Rows are points. The points of each table are mixes of a few directions, plus a little noise. Count the directions of each table, and those that both share. Where both have some left over, give the other angles between the two spaces (their principal angles), to ten degrees, smallest first.

First (6 x 3)
5.7 1.6 -3.3
10.1 2.7 -5.8
-1.1 -0.3 0.6
-8.5 -2.3 4.9
-5.7 -1.5 3.3
-0.5 -0.1 0.3
Second (4 x 3)
6.6 1.8 -3.9
-6.7 -1.9 3.9
-5.8 -1.6 3.4
6.0 1.6 -3.4
Directions: first 1, second 1, shared 1

First (8 x 6)
3.6 6.4 7.3 -2.1 -1.9 9.2
-1.9 -3.3 -3.9 1.1 1.0 -4.9
-2.7 5.4 -0.7 -1.3 0.2 1.0
0.5 3.9 -3.5 -1.1 -0.6 -7.5
-3.8 4.5 -2.6 -1.0 0.6 -1.3
1.1 -4.8 -5.0 1.3 0.2 -10.1
6.5 -8.5 8.1 1.9 -1.0 9.0
-3.3 -3.5 0.3 1.3 1.5 4.6
Second (7 x 6)
1.6 1.5 1.4 -3.0 -1.4 2.2
3.2 0.8 -8.6 10.1 1.8 1.6
-4.5 -2.3 6.4 -6.2 -0.1 -3.7
-2.4 -1.1 4.6 -4.9 -0.6 -1.7
3.6 2.3 -2.8 1.7 -0.8 3.4
2.8 0.5 -8.6 10.4 2.0 1.2
-4.2 -1.9 7.7 -8.2 -0.8 -3.0
Directions: first 3, second 2, shared 0; angles 30, 90

First (9 x 11)
0.5 -0.8 1.0 -1.0 -0.9 3.8 0.5 -0.2 -2.6 3.9 0.4
1.9 -2.7 3.6 -3.6 -3.1 13.7 1.7 -0.9 -9.5 14.0 1.3
-0.1 0.1 -0.1 0.1 0.1 -0.5 -0.1 0.0 0.3 -0.5 0.0
1.0 -1.4 1.8 -1.8 -1.6 6.9 0.9 -0.4 -4.7 7.0 0.7
-1.5 2.1 -2.9 2.8 2.4 -10.7 -1.4 0.7 7.4 -11.0 -1.0
1.0 -1.4 1.8 -1.8 -1.6 6.9 0.9 -0.4 -4.8 7.1 0.7
-0.1 0.1 -0.2 0.2 0.1 -0.6 -0.1 0.0 0.4 -0.6 -0.1
-0.6 0.9 -1.2 1.2 1.0 -4.4 -0.6 0.3 3.0 -4.5 -0.4
-2.1 3.0 -4.0 4.0 3.4 -15.0 -1.9 0.9 10.4 -15.4 -1.4
Second (9 x 11)
-0.1 -0.2 1.6 -0.9 6.6 1.2 -4.5 3.2 -2.1 0.4 -6.7
2.0 -0.3 3.7 -4.8 -6.0 5.9 -6.0 -3.3 2.2 3.4 10.3
-1.6 0.7 -1.7 3.3 3.9 -7.2 -1.3 0.6 3.0 -7.1 -4.5
-2.1 -1.7 1.9 4.6 6.4 -5.7 -9.6 -2.1 1.8 -7.7 -7.2
-2.0 -1.3 0.7 4.6 5.5 -5.7 -5.9 -1.4 1.1 -6.7 -7.1
1.4 3.0 -4.4 -3.2 -5.4 1.3 12.9 3.6 0.0 4.3 5.9
0.7 1.9 -1.6 -2.2 -0.1 -0.7 2.8 3.1 1.5 -0.1 1.3
1.3 -1.0 1.4 -2.2 -4.8 6.7 2.3 -1.7 -3.3 7.0 4.7
0.4 -1.0 -1.6 0.8 -6.2 3.9 9.4 -1.9 -4.4 6.5 3.3
Directions: first 1, second 4, shared 1

First (10 x 14)
0.0 0.6 -0.2 0.1 0.1 0.4 0.3 -0.4 -0.1 0.1 -0.2 0.3 0.5 -0.1
1.6 14.5 -5.7 2.9 3.5 6.3 8.0 -5.7 0.1 2.5 -4.4 6.3 10.7 -1.2
-1.8 -15.1 5.9 -3.2 -3.6 -6.8 -8.5 6.1 -0.1 -2.6 4.5 -6.3 -11.1 1.7
-0.7 -7.7 3.1 -1.8 -1.7 -3.4 -4.2 3.2 0.0 -1.2 2.2 -3.3 -5.9 0.8
1.9 15.1 -6.0 3.0 3.5 6.9 8.3 -6.0 0.0 2.4 -4.5 6.5 11.3 -1.5
0.0 -0.1 -0.1 0.1 -0.2 -0.1 0.0 0.0 -0.1 -0.1 0.0 -0.1 -0.1 0.1
1.0 10.0 -3.8 1.9 2.3 4.4 5.6 -3.8 0.1 1.7 -3.0 4.2 7.3 -1.2
-0.7 -6.4 2.6 -1.3 -1.6 -2.8 -3.7 2.6 0.0 -0.9 1.9 -2.6 -4.7 0.7
-0.9 -7.5 2.9 -1.7 -1.6 -3.5 -4.0 3.2 0.1 -1.1 2.2 -3.3 -5.7 0.8
-0.4 -2.9 1.1 -0.6 -0.8 -1.5 -1.6 1.1 -0.1 -0.6 1.0 -1.3 -2.2 0.4
Second (11 x 14)
-4.0 -10.3 -2.4 -0.9 -2.3 2.1 -1.8 1.2 4.0 6.4 -1.5 5.0 5.5 -5.8
-2.3 -4.1 5.2 3.5 -6.3 -0.7 5.6 1.2 -2.2 5.4 0.8 -0.4 -4.0 -2.4
1.1 -0.4 0.3 0.1 0.7 -0.9 -2.4 0.8 -1.2 -1.5 3.3 -0.9 -3.2 1.3
3.6 -3.5 2.8 -4.4 3.1 -4.7 -1.9 1.7 -2.1 -4.7 -1.4 -5.8 -4.0 2.5
2.3 11.7 -4.3 3.0 4.7 3.1 3.2 -7.5 1.6 1.4 -0.3 2.4 6.1 0.3
-5.5 15.6 -3.6 5.9 -1.6 2.4 -6.1 -6.6 8.6 -4.0 4.1 0.0 0.5 5.9
2.9 0.6 -0.3 1.9 1.7 -0.9 -7.0 2.3 -4.1 -3.9 11.4 -0.7 -9.2 3.5
-4.1 -1.2 2.1 2.2 -7.5 4.2 11.2 3.7 -2.8 6.3 -6.3 5.1 4.3 -5.0
2.8 -2.1 -6.7 -4.7 5.8 4.2 -0.2 1.8 -0.9 0.5 -4.0 6.5 9.5 -3.8
1.2 -0.6 3.9 -1.7 1.3 -4.9 0.9 -3.0 1.5 -1.6 -3.3 -6.8 -2.1 2.1
1.8 -5.4 3.1 -4.8 0.6 -3.7 -1.3 4.3 -2.4 -4.3 -2.7 -4.3 -3.5 1.5
Directions: first 1, second 6, shared 1
